Each row of a before or after table is a point. One or more steps were done to the points. Then noise was added and the rows were shuffled. The steps act on columns, c1 being the first. Write out the steps. A step turns or swaps two columns, mirrors them in a line or flattens them onto one, adds a multiple of one to another, or multiplies or shifts one. Angles are multiples of 10 degrees, from the lower column toward the higher: turns from -170 to 170, lines from 10 to 170 but not 90. Use the fewest steps. Two steps may share a column if one is a turn and the other turns, adds or multiplies; they go together, in the order done. Otherwise the lowest column goes first.
In the rows, zero is written as 128.

Before:
[[ 71 155]
 [103 111]
 [167 102]
 [174 138]
 [107 118]
 [129 123]
 [189 136]
 [123 141]
 [171 135]
 [106  92]
 [ 71  93]
 [101 244]
 [188  87]
 [123 139]]
After:
[[100  93]
 [ 69 124]
 [157  99]
 [159 123]
 [175 173]
 [135 140]
 [129 126]
 [198 113]
 [ 84 122]
 [156 123]
 [ 92  70]
 [ 78 117]
 [130 145]
 [110 254]]
Steps: mirror c1 and c2 in the line at 100 degrees

Before (10 x 6):
[[181 111  94 102  75 132]
 [147  92 122 142 101 144]
 [159 140 179 145 131 126]
 [181 117 178  97 153 110]
 [ 64 127 136  97 166 124]
 [209 107 177  92  92  70]
 [143  96 194 134 151  90]
 [ 44 121 183 130 112 140]
 [136 128  61 123  65 119]
 [162 116 151 202  82 122]]
After:
[[102  47 112 141 129 146]
 [103 112 100 199  84 145]
 [121 209 171 123  65 135]
 [178 109 133  92 163 101]
 [ 92  74  86  97 153 172]
 [202  65  96 124 114  77]
 [108 169 109 131 103 123]
 [ 80  93  76  97  95 218]
 [ 84 187 130  94  70 158]
 [133  74  53 132 149 161]]
Steps: turn c1 and c6 by 150 degrees; turn c2 and c3 by 130 degrees; multiply c2 by 1.6

Before (8 x 12):
[[120 150 105 126 141 126 125 106 136 123 107 131]
 [133 125 136 107 138 116 123 123 127 120 119 100]
 [126 116 122 108 146 135 136 124 124 128 142 109]
 [127 137  99 118 137 125 118 128 125 140 169  80]
 [130 115 112 117 125 137 127 125 144 125 158 132]
 [137 147 126 123 117 140 112 130 112 139 116 147]
 [130 144 127 140 133 122 143 121 135 130 129 142]
 [145 120 141 103 168  98 129 111 130 139 109 106]]
After (8 x 12):
[[134 133 131 107 132 142 123 130 127 121 111  58]
 [129 140 116 117 121 114 126 122 144 125 140 137]
 [127 121 100 118 134 121 118 134 125 140 180   8]
 [137 112 131 123 116 116 112 139 112 139 140 175]
 [130 119 125 140 137 134 143 143 134 130 140 163]
 [145 145 130 102 162 160 129 135 130 139  83  72]
 [120 125 105 126 140 121 125 160 136 124 111 136]
 [126 139 125 109 140 119 136 123 124 128 125  80]]
Steps: turn c2 and c8 by 140 degrees; add -1.5 times c2 to c11; mirror c3 and c6 in the line at 10 degrees; add 0.3 times c4 to c5; multiply c12 by 2.5
